Rows are points. Each table stands for the endless flat space through its points: a line for two points, a plane for three, and so on. The two share one point or none. Which?

First (2 x 3):
[[ -4  35 -26]
 [ -4  20 -38]]
Second (2 x 3):
[[-13  31 -32]
 [ 14  28 -26]]
They share: [ -4  30 -30]

First, 3 rows:
[[ 20 -20   6  31]
 [ 15  -6   0  10]
 [  5 -12  19  24]]
Second, 2 rows:
[[ 35 -12  13   6]
 [ 23 -24 -29  42]]
They share: [ 29 -18  -8  24]

First:
[[  4  19 -13  24 -33  29]
 [  9  40   0  35 -51  33]
 [  6  27 -10  29 -38  29]]
Second:
[[ 12  31 -13  39 -24  20]
 [ -1   8 -34  34 -44  32]
 [  3  36 -14  38 -12   8]]
They share: no point

First:
[[ 22  -6  12   8   3  33 -20   5]
 [ 41 -28  15   2  17  44 -18  -8]
 [  8   6  -2  20  -5  15 -28  11]]
Second, 3 rows:
[[ 19 -13 -10  17   8  21 -18  14]
 [ 28  -3  10  21  -5   2 -60 -30]
 [ 24 -15  -6   9   7  18 -12  22]]
They share: [ 20 -10  -6  20   5  17 -30   1]

First:
[[-19  16 -22  -9   0 -30  13  -8 -15]
 [ -7  13 -13   6  27 -21 -11 -29 -39]]
Second, 3 rows:
[[-11   6  -2  -4  30 -30 -14 -16 -52]
 [ -5   2  -4  -7  34 -22 -19 -12 -43]
 [ -8  24 -38   7   2 -11  11 -29   5]]
They share: [-11  14 -16   1  18 -24  -3 -22 -31]

First:
[[ 16  -2  -3  25   6   5  25  25  41  17 -23]
 [-20  35  27 -23 -33  13 -21   6 -46 -43  24]
 [ 30  17  18  12   5   2 -14   7 -24 -13  -5]
 [-12  54  20  14   9   6 -29  33  23 -11 -23]
 [-15  22 -15  -1 -40  30 -21   5 -21 -21  28]]
Second:
[[  6  20  -1  10 -17  14 -11   3   1 -20 -15]
 [ 14  15  -8  15 -17  16 -14  -2   1 -19 -23]]
They share: no point

First:
[[-26  32  17  13 -20 -19   7  13   8  -4  15   7]
 [-14   4  34  26   3 -46 -14  13  38 -20  30 -11]
 [-37  37  17   4 -20  -5  21   4   9  -1  16   7]
 [ -9 -15  29 -10  30 -29  -7  -6  29  -1  46   5]]
Second:
[[-32  17  19 -29  24 -12  -1  18  10  11  40  21]
 [-20   7  11 -29  10   0 -11 -10  -8   3  32  37]
 [-25  16  25  -8  21 -43  11  37  25  18  37   0]
 [ 10  28  48  17  21 -37 -16  -8 -18  34  29   9]
 [-37  25  25 -24  16 -25   8  15   4  20  31  20]]
They share: [ -7   3  16  -8  10 -24  -6   5   5   7  32  18]

First, 4 rows:
[[  1 -47  28  27 -28  16  22  44 -13 -26  56  -6]
 [-14 -33  18  19   4  20  50  19 -10  19  26  53]
 [-37  11 -19  31  47 -12  34  11  18  36   6  75]
 [-35  18 -26  46  51 -30  21  19  30  23  14  58]]
Second (5 x 12):
[[-46 -25   2  29   9   1   0  21  12 -13  32  23]
 [-34 -22 -22  44 -27  27  15  37  -8 -10  59  17]
 [-33 -18  12  31  -9  -8 -25  45  14 -26  26   5]
 [ 10   3   1  18  28  -7  26  28  -2  26   9  52]
 [-41 -27  10  24  25 -10 -10  19  22 -13  15  25]]
They share: no point

First (5 x 14):
[[  1  17 -13  -9  -4  25   1  34 -11   3  47   3  11  32]
 [  6  60   2  19  -9   4 -47  33 -44  17  -7  -1 -10 -23]
 [ 16  21 -10  43   9  16 -19   7 -64  21   4 -12  -9 -16]
 [-28  88  -5   4 -38 -22 -71  52  -1  22  12  18  25 -36]
 [ 38  40 -14  37  -5 -22 -53  19 -64 -11 -15 -33  16 -69]]
Second, 4 rows:
[[ -8  16   5  55  -1  -3  -8  28 -35  44  18   7  39   8]
 [ -3  38 -51   9  -6   9 -53  18 -13  -1  12  -8  16 -41]
 [ -1  18 -11  17 -32  27 -11  56 -45  17  24  16  32  -3]
 [-11  22 -23  25 -27  31 -26  56 -36  27   7  21  36 -11]]
They share: [  3  26 -19  21  -8   1 -23  22 -29   9  28  -6  22 -15]

First, 5 rows:
[[-50 -18 -23  18  21 -16  32 -12 -20  -2   1  17 -10 -17  28  23  26  56]
 [  5 -46 -30  30 -18  26  30  -1 -58 -57   3  20 -17 -11  28   2   1  35]
 [-62   1 -17  31  38 -25  24 -21   8  21   8   0  11 -27   9  30  21  58]
 [-62  -2  11  36  33  -7  11 -42  22  27  23  -5  14 -19  -5  16  20  25]
 [  0  -2 -33  74  13  14  12  -8  -4 -22  17 -27  42 -45 -22  21 -28  50]]
Second:
[[-17 -34 -15  29   9   6  15 -20  -9 -13   9   3 -14   7  26   4  29  20]
 [-46 -45 -47  15 -25   7   9  -5 -15 -34  13  17  23 -10   9 -10  23  22]
 [-38 -70 -35  60 -13  -4   9 -26  -8   5  28  29   4  18  42   7  43  32]
 [-33 -23 -35  -2 -11   7  15  -5 -22 -50   4  -1  11 -21  -9  -7   1  22]]
They share: no point

First:
[[-12   3 -34 -28  33  30  -8   5 -20  14 -41  -2 -42 -55 -20 -21   8   0
  -33  12]
 [ 10  27 -12 -42  23  28 -22 -23  -6  -4 -49 -18 -44 -47 -16 -41   8   8
  -33 -18]
 [ -5  24  33 -21  -7   4  -7 -17  12 -31 -31   0 -17 -23 -16  -8  23   2
   -3  -6]
 [  2 -21 -37 -21   7  53  28  -3   6  63 -51   9 -32 -97 -31 -14  22  23
    6   2]
 [ 20  39 -24 -22  15  12   8 -25  -8  -4 -17  14  -6 -27  20  -1  34  -4
    9  14]]
Second (3 x 20):
[[  5 -27 -22 -26  43  20 -36  14 -18  -5 -50  -9 -30 -40  21 -16   9  15
  -19  17]
 [ -2   0 -19 -23  32  18 -21   6 -16  -9 -39  -2 -27 -38   5 -10  11   3
  -21  15]
 [ 12   0  -1  -5  18  28 -33  16   4 -31 -55  -4  -3 -60  13  20  -5  15
  -11   1]]
They share: [ -9  18 -20 -24  27  15  -9  -1 -18  -8 -29   3 -29 -33  -7 -11  15  -7
 -24  16]

First (5 x 24):
[[ 26  19  -4  10 -33   9  -3  39 -39 -42 -19  77 -10  44 -25  40  12  63
   29 -10  26  16  19  23]
 [ 11  -3 -36 -28  68 -13  28 -15   8 -23 -24 -15 -13  16 -30  -3 -43  22
  -17 -43  -9 -38 -50  42]
 [ -4  30  26 -20  24  11  10  -1  10 -16 -40  49 -30  86 -40  13 -27  36
  -13 -66 -10  -8 -43  19]
 [ 38 -30 -19   0  32 -33   9  33 -63 -64 -33  46 -14  39  -9  51 -40  67
  -32  -7  52 -25 -54  40]
 [ 11  49 -10 -26 -36   3   0  -9 -18 -15 -40  35 -13  44 -22  -5   3  18
   29 -31 -13   4  16  14]]
Second, 5 rows:
[[ -2  25 -19 -31   3 -20  -3  14 -13  11 -21  23 -21   2 -18 -38 -13  17
    4 -66 -10   6 -11 -10]
 [ 14 -44  -7 -38  -2 -12  34  25 -39 -31 -41 -12 -66   3  36  21  -5  23
  -33 -14 -15 -43 -13  47]
 [ 31  68 -15 -33  35 -16 -14 -30 -12 -26   0  36  13  49 -58  -9 -32  15
   51 -40 -22   1 -16   3]
 [-27 -24 -49   8 -21  30  20  33 -15 -12 -75  22 -20   4  -4  28  -4  45
  -28 -28  29  -9 -14  34]
 [ -7  15 -71  18 -28  18  31   7  18  -8 -58  13  16   2 -36 -10   8  47
   -2 -28  39   0  14  50]]
They share: [ 16  20 -27 -21   8  -5  12  -4 -13 -24 -28  16 -10  24 -24   2 -14  26
  12 -28  -4 -13  -8  29]

First, 5 rows:
[[-43  13 -32  80  -9   7 -47 -13   8  19 -50 -55  56 -17  47 -62 -72 -34
    7 -28  -9  12 -47 -44]
 [-15  28  33  30 -35  -9  -7 -45  15   7 -40 -60  34   6 -10   9 -30   2
    2  28 -37  -5  49 -18]
 [-10  19 -14   2   6  10 -14 -13  38  22  13  11  11 -20  14  10  -3  14
  -32  41   9 -54  16 -20]
 [-58   9 -18  94  18 -10 -32 -23  28  24 -39 -47  67   4  42 -60 -33 -26
  -14 -19 -21  22 -32 -44]
 [-40   1 -32  50  24   4  -8 -25  -4  40 -41 -31  41   4  62 -32 -45 -34
   16  11 -15 -12 -26 -44]]
Second (4 x 24):
[[  4  -4 -32  42 -22  39  14 -47  28  -4  10 -51  33  15  11  28 -43 -32
   18  60  26 -13 -25 -59]
 [-50   5 -23  33  17 -18 -31 -26  -8  35 -32   0  33 -24  35 -29  -4  22
  -27  15 -25 -16   2  -5]
 [-26  23  -6  32  -6 -24 -12 -37  -1  39  -5 -20  16   0  59 -21 -40   0
  -24  10  -9 -19   7 -22]
 [-56  26  -2  24  20 -45 -40 -17 -14  56 -38   9  21 -27  59 -50 -13  28
  -42 -12 -40 -25  23   7]]
They share: [-22  15 -12  28   0   5 -14 -23  16  24 -21 -23  28  -8  27  -9 -30  -8
  -5  23  -9 -26   4 -29]

First:
[[ 27 -44 -10  23   3  30   1 -11  33  22  14 -11  56 -13  20   4 -56  26
   -2   5  32 -10   4 -30]
 [ 20 -42 -32  20  11  23  28 -22  -2   0   5  33   6 -14  17 -19 -20  29
   18   5   4  26  -7 -26]
 [ 25 -12 -14  33  -9  12  -9  19  35  38  12   5  48 -11  14  -2 -48  12
   14 -19  36   2 -22   6]
 [ -1 -16 -10  39  15  -6   1   9  17  18 -10  21  20   7   4 -28 -32  14
   14 -11  36  10 -24 -10]]
Second:
[[ 36 -38  -4  18   9  10  25  -2  -4  35  31  28  18 -29  48  28 -18  -8
   15  -3   8   1 -18  11]
 [ 49 -57   3  26   1   7  46 -14   4  40  18  23  18 -24  42  30 -13 -11
    7   3  26  -7  -5  17]
 [ 74 -34 -41  25   2  19  67 -17   6  36  11  39  21 -46  15  -4 -11  31
   32   6  35   9   2  23]
 [ 68 -58 -32  31 -19  28  64 -38  24  30 -10  15  33 -25   6  -7 -20  31
   11  12  44   9  11   8]
 [ 25 -51  13  24   9   3  18   4   2  32  30  23  12 -14  50  34 -21 -21
    5  -7  12  -7 -13   3]]
They share: [ 31 -33 -29  21  -3  27  15  -8  14  17  15  20  27 -20  20  -5 -33  24
  17  -4  12  17 -10 -12]

First, 2 rows:
[[-12  24  -7  22 -18 -10  -8 -19 -23  21  19 -27 -10 -21  28 -13 -31  17
   -3  -9  -6  22 -12  19]
 [-40  16  13  46 -50  -2 -32  -3  -7  -3  19   9  22  -5  12  15  -3   9
  -11 -25  30  30 -44  39]]
Second, 5 rows:
[[ -2  -4 -25  41 -24 -28 -20  -6  -2  30  -8 -24  13 -38   6  10 -18  26
   20  -4   4  37 -25   4]
 [-50  62  47   7  -6  28  20 -34 -30 -32  68 -26  -7  26  58 -14   6 -22
  -38 -40  -6  15 -21  56]
 [  2 -14 -11   6   7 -33   2 -16   1  19 -13 -20  -1 -22   4  30   3  18
   27 -16 -10  14 -49  22]
 [-29  39  21 -11 -25   3 -12 -29 -46  11  36   8 -41   7  32 -20 -49  14
  -27 -18  -2 -16 -24  56]
 [-11  26 -24  46 -20  -8 -22   9 -15  31   7 -48  -8 -29  48 -10  -4  29
  -17 -27   3  40 -36  16]]
They share: [-19  22  -2  28 -26  -8 -14 -15 -19  15  19 -18  -2 -17  24  -6 -24  15
  -5 -13   3  24 -20  24]

First (4 x 24):
[[-47  -3   5  43 -48  36  -3 -39  -5  35  66  19  19   5  15   1  33  18
   73  14 -16  -8   8 -48]
 [-42   7 -31  10 -31  23  -4 -12  14   8  15  -9  34  41  -9  11  20 -11
   24  34  -6  31 -15 -32]
 [-17  27 -33 -21 -12   2 -31   7  -3 -21 -22 -45  49  53 -27  11  39 -34
  -19  64  24  54 -36   0]
 [-36   6 -32   5 -32  21   9 -12  16  11  16  -7  28  43 -18  16  10 -14
   27  19  -2  31 -10 -28]]
Second (2 x 24):
[[-23  23  -8   5 -20  18  -6 -20 -10  -2  20 -21  34  26 -13   6  38  -9
   27  27  10  29  -8 -12]
 [-11   2 -20 -10 -41   0 -24   1  -7  16  11 -15  25  41 -28  18  23 -27
   12  39  28  20 -23 -12]]
They share: [-19  16 -12   0 -27  12 -12 -13  -9   4  17 -19  31  31 -18  10  33 -15
  22  31  16  26 -13 -12]

First:
[[-41  20  18  36 -48  19  33 -21 -20 -20 -49  18  21  39   1  12  -7 -18
   34  25 -25  -2  -4   9]
 [ -4  11  13   0   1  20 -11 -12  19  -4 -22  -6  52   9 -49 -29 -73   7
   44  -1 -28 -55 -12  36]
 [-26  47  15  -4   7 -25  55  -9   1 -15 -79 -26  17   8 -18 -21 -22 -31
   40   2 -58  18  30 -47]
 [-40  14  14  46 -60  30  24 -20 -25 -24 -44  27  22  50  10  19  -5 -13
   35  31 -18 -12 -10  24]
 [-50  20  14  42 -74  69  26 -41 -52  -7 -21  59  15  32   8   7  15 -22
   21  37  12  -4 -40  22]
 [ -2  48 -28  10 -26  66  12 -12 -53 -14 -48  35   6  18  22 -35  -1 -21
   35  23   0 -30 -22  -6]]
Second, 6 rows:
[[-21 -10  11  50 -51  -6  14 -44 -52 -13   3  20   4  33 -50 -16 -34 -19
   21  22 -31 -23 -48  -4]
 [  8  35 -40  16   2  11  16 -39 -47 -29 -28 -10 -12  19 -30 -46 -33 -60
   10  18 -24 -69 -12  26]
 [ -7  38  12  16 -17  16   5 -12   6 -48 -47  -4 -14  17 -24 -18 -42 -21
    8  34 -20 -12 -19  51]
 [-12  31   5   6   1  46 -18   9  18 -14 -77  -1  25 -38  10 -14 -50 -32
   40 -10 -45 -17  -6  39]
 [-15   6   5  36 -37  -4  24 -44 -52 -25  -7  20  -4  39 -40 -18 -28 -29
   17  30 -17 -39 -34   6]
 [-32 -12  37  25 -29  34 -15   2 -11  10 -59  35  47 -35  15  11 -44 -18
   63 -18 -49 -11 -27  -4]]
They share: no point

First, 4 rows:
[[ -5   2  42 -49 -11  32  25 -38 -49  17 -50 -17   8  -4  19  -8 -15 -35
   12   7 -36  26  75 -32]
 [ -2  30  -6 -37   1  -1   2  12  -9  14 -54   9 -16  18 -45  27 -47  -4
   33  14  -2 -10   3  -2]
 [ 32   0  16  -9 -39  49  28 -40 -25 -22  14   3 -26  30  17 -17  19 -36
   11  28   6  30  33  -8]
 [ 49  13 -15   5 -26  35  21  -4   1 -16  20  26 -43  40 -22  -7   2 -24
   15  27  20  20  -6  10]]
Second:
[[-19  18  -6 -40   7 -22 -13 -36 -20 -11 -20 -29 -22  46 -55  18 -60   8
   54   0 -47  -5  34  -4]
 [-17 -30  44   0 -13  26  33  -2  -2   1 -36   7 -36  24  19   8  56 -22
    2  -6  15  41   6  -2]
 [ 12  25   0 -40  38 -17 -24  16 -19   8 -59  -5 -52  43   9  -8 -39   0
   32  -9   2  -9  27  -5]
 [ -3  19  11 -26  18  -7  -9 -11 -26  -6 -39 -15 -35  40 -20  13 -37  -9
   34  -2 -17  -4  29 -10]
 [  5 -15  -1 -24 -30  27   9 -19   8  18 -21  17 -15   4 -10   1  -7  -9
   12  20  -5  28  25  -4]
 [ 16  35 -13 -41  22 -11 -32 -10 -25   4 -42  -9 -32  34 -28   8 -79  -2
   39  10 -22 -20  43 -14]]
They share: no point

First, 5 rows:
[[  0 -41  17  43 -13 -26 -11 -51  12 -32  -3  12  19   3  20 -19  38 -14
   42 -16 -52  53  -6 -10]
 [ 29  -9  24  21 -45  24 -18   9  13  18 -10   3   6  33  16 -19  -2 -36
    7 -23 -15  10 -35  18]
 [ -3  -2  33  55 -12  24  17 -19  35   0 -11 -43  48  50  -2   5  14  -7
   39 -66  -8 -10  -2  33]
 [-10 -28  47  57 -11  -1  14 -27  18   3 -31 -30   9  35 -11 -23  43   6
   23 -56 -16  18   4  13]
 [  5 -36  14   9 -19 -17 -49 -35  17 -17  10  19  28  13  35 -13  13 -40
   34 -15 -41  49 -45  -7]]
Second, 6 rows:
[[  6 -22  45  50   3 -37   3 -17 -10 -45 -32 -38  46   5  27 -45  73 -91
   26   3  26  79 -38  42]
 [-14 -24  42  37 -56  11 -43 -20  27 -11  -1  14  19  51  39  -3   7 -25
   21  -5 -45  36 -31   0]
 [-23 -28   7 -35 -40 -10 -13 -60   7 -18   5 -20  25  40  18 -26 -30 -37
   27 -72 -45  22   2 -46]
 [ -3 -46  74  38 -18   9   4  -1  31 -11 -34  -9  43  42  15 -18  55 -65
   43 -31   2  52  -7  19]
 [  9 -37  24   4  -2   1  -2 -26  29   4  -8 -10  37  23   5 -14  14 -36
   47 -66 -19  20 -10  -1]
 [  1 -25  60  61 -19 -12 -15  -5   6 -35 -27 -15  40  26  30 -26  66 -71
   23  11   9  70 -39  39]]
They share: [  5 -24  22  24 -20  -1 -26 -25  21  -7   0  -1  29  26  21 -10  13 -29
  31 -31 -28  28 -31   7]

First (7 x 24):
[[-27  30  -6  24 -45   0  -3  -9  33  15  23 -40 -18  -5  -6 -23  12  33
  -15 -26  40 -40 -20  11]
 [ 13  -3 -53  52 -18  57  72 -88  21  15   3  25   0  72 -14 -33  19   5
   43 -35 -11  41 -49 -14]
 [ 13   1 -23  -2 -33   6  27 -19  28  89  50 -50 -11 -33  15 -44 -22  20
    6 -18  77 -60 -54  -8]
 [ 17 -12 -44  74 -45  43  43 -65  -1 -14  11  12 -16  34   7 -46  58   8
   38 -43 -36  41 -44  -5]
 [ 38 -40 -62  13 -49  22  27 -35  15  50  32 -21 -30  17   9 -49  48  -8
   19  18   4 -13 -55  26]
 [-62  61   3  46 -42 -24 -44   3   8 -43  27 -45 -18  21 -31 -23 -10  47
    0 -57  13 -10   2   7]
 [-28  17 -27  24 -26  39  51 -63  68  19  -7  10   1  79 -27  -3  22   8
  -13   2  23 -11 -26  -4]]
Second:
[[ 13  23 -42  26 -25 -15  12 -13  57  46  41 -27  16  36 -49 -33   2  49
    2  -8  33   1 -44   5]
 [ 20  29 -40  31 -44  15 -31 -49  34  20  -4 -52  15  58 -37 -45 -16  20
   -5 -37  29 -23 -20 -25]
 [-38  22 -20  17 -14 -11  51  -2  35  34  65   3 -25   3 -21 -15   3  38
   23 -11  24  16 -61  39]
 [-60  32   1   1 -21  16  33 -25  28  12  44 -15 -49  20 -14 -24 -34  -6
   52 -43  43  32 -74  36]
 [-34  33 -23  63 -45  22  14 -26 -15  15  27  -8 -25  16  23  -4   5  22
  -13 -32  -6 -62   4   0]]
They share: no point

First (5 x 24):
[[-25   8  -9   8  19  -6 -23 -27  33  -9  34 -37 -33   9 -10 -16  45  -3
   28  13  32 -10 -13 -31]
 [-29  36  53  14 -29   2   9   7   3   1  40   1  13 -17 -10  10  55 -33
   30  19  46  -2   3  -9]
 [  3 -15  -1 -18  -8 -15 -18 -16  30  25 -17 -45 -16   1 -43 -58  21 -32
   30 -14  15 -24  -9  -4]
 [ 15  18  30 -19 -21  34  11  42  24  50  13 -14  22 -26 -40 -39  22 -46
   19   2  19  -8   5 -14]
 [  2  21  15 -15  -6  11  11  34  33  14  37 -27  -4 -20 -10 -26  33  -6
   19  17  27 -27 -16 -27]]
Second:
[[ -5  15  16 -25 -36 -13  38  25  13   8   8 -32   1 -26 -21 -35  42 -13
   29   1  20 -22   9 -23]
 [-11  36  50   7 -13 -19  -1  15  30  37  22 -27  17 -43 -10 -46  41  -9
    1  16  52 -38 -25 -10]
 [ 10  15  56  -5 -16   2 -22  30  33  28  28 -12  11 -16 -16 -25  17 -33
   19  16  40 -47 -46  17]]
They share: [  1  15  32 -17 -28  -7  14  27  21  16  16 -24   5 -22 -19 -31  32 -21
  25   7  28 -32 -13  -7]

First:
[[ 17   2  12  -6   6 -14  22  10  -7 -27  -6 -14 -14   1 -22 -19 -18  29
   -9  34   7 -12 -25   2]
 [ 23 -13 -12  -9  12 -29  46  28  11  -3 -18 -38  -2   1 -16 -37  -6  17
   12  22  -8   0 -43   2]]
Second (3 x 24):
[[ 20 -23  10 -27   3 -14  20  24   5   1 -19   2   8  16 -38 -21  14  25
    7  13   8  19 -47  16]
 [ 30  -5  19  -5   9 -22  10  -1 -10 -33  -3 -25  -2   2 -21 -42  -7  29
   -8  41  -5  13 -36  19]
 [ 28   3  16   1  11 -24  12  -4 -11 -41  -1 -34 -10  -4 -16 -45 -16  27
   -9  47  -6   5 -31  14]]
They share: no point

First:
[[-14 -34  26   3  18 -38 -46  -6  38 -14 -10   4 -54 -16  53 -83  -4  12
  -10 -72   1 -65 -66 -41]
 [ 35  33  13  25  13  -9  -5  28  13 -28 -10   8   0  23  23 -37 -26 -13
    1  14   9   4  -9 -27]
 [ 15  46  26 -28   6 -14  -7  30  49 -22  -1 -53 -13   0  -1  12 -34 -37
  -37  -2 -33  -8  22   8]
 [ -5 -28  31  -3  19 -39 -38  -8  45 -12  -1  -4 -46 -18  50 -74  -2   4
   -8 -63  -4 -56 -59 -35]]
Second, 5 rows:
[[ 17   6   8  22   4 -25 -22  16  10 -37 -12 -12  -7   6  25 -32 -17  14
  -36 -33  -8 -24 -22 -50]
 [ 34   9  29  14  -1 -49 -10  51  -3 -19 -43  -8 -16 -13  43 -33 -44 -18
  -51 -22 -15 -28 -22 -28]
 [ 17  29  39 -54  12 -12 -34  -5  41   1 -22 -30 -20  -2  50 -31 -20 -26
  -11 -34  -8 -50   8  12]
 [ 11  38 -13 -14  26  -5 -14  54  59 -31  -2   5 -52  16  36 -22 -32  -8
    4   8  23  -8 -61 -70]
 [ 37  28  32 -40  22 -21 -12  22  32  -1 -20  -4 -25  -2  65 -28 -29 -14
  -16 -21   2 -32 -16 -20]]
They share: no point

First:
[[ 17 -30  28 -37 -15  -8  21  28 -27   0   3  17  14   4  34  18  50  27
   45  28  -2  29  -2 -58]
 [ 53 -18  38   8 -10  13  25  31 -38  47  19  23 -35 -33  48  35  -4  52
    6  27 -17  22  -1 -32]
 [ 39 -10  40  -9 -45   6  -8  75 -30  55   1 -24 -34 -13   4  61  18  35
   31 -25 -21  78  38 -38]
 [ 44 -24  26   6 -12  11  30  19 -33  31  12  35 -27 -39  43  28  -8  45
    8  30 -25  10 -14 -22]
 [ 25 -21  25 -26 -40 -10   6  44 -33  17   0   0  -3  -1   9  31  46  33
   48   7  -6  54  14 -49]]
Second:
[[ 24 -40  12 -26 -30  -7  18  32 -21   2 -11  24  -8  -6 -12  44  23  34
   28  -4 -35  29   1 -31]
 [ 18 -42   9 -33 -26  -6  25  33 -12   1 -22  23 -11   4 -29  55  23  30
   29 -14 -34  25  10 -28]
 [ 45 -24  29   3 -49 -10 -11  32 -58  15  36  23  -2 -53  64  -4  15  51
   28  37 -32  49 -36 -40]]
They share: no point
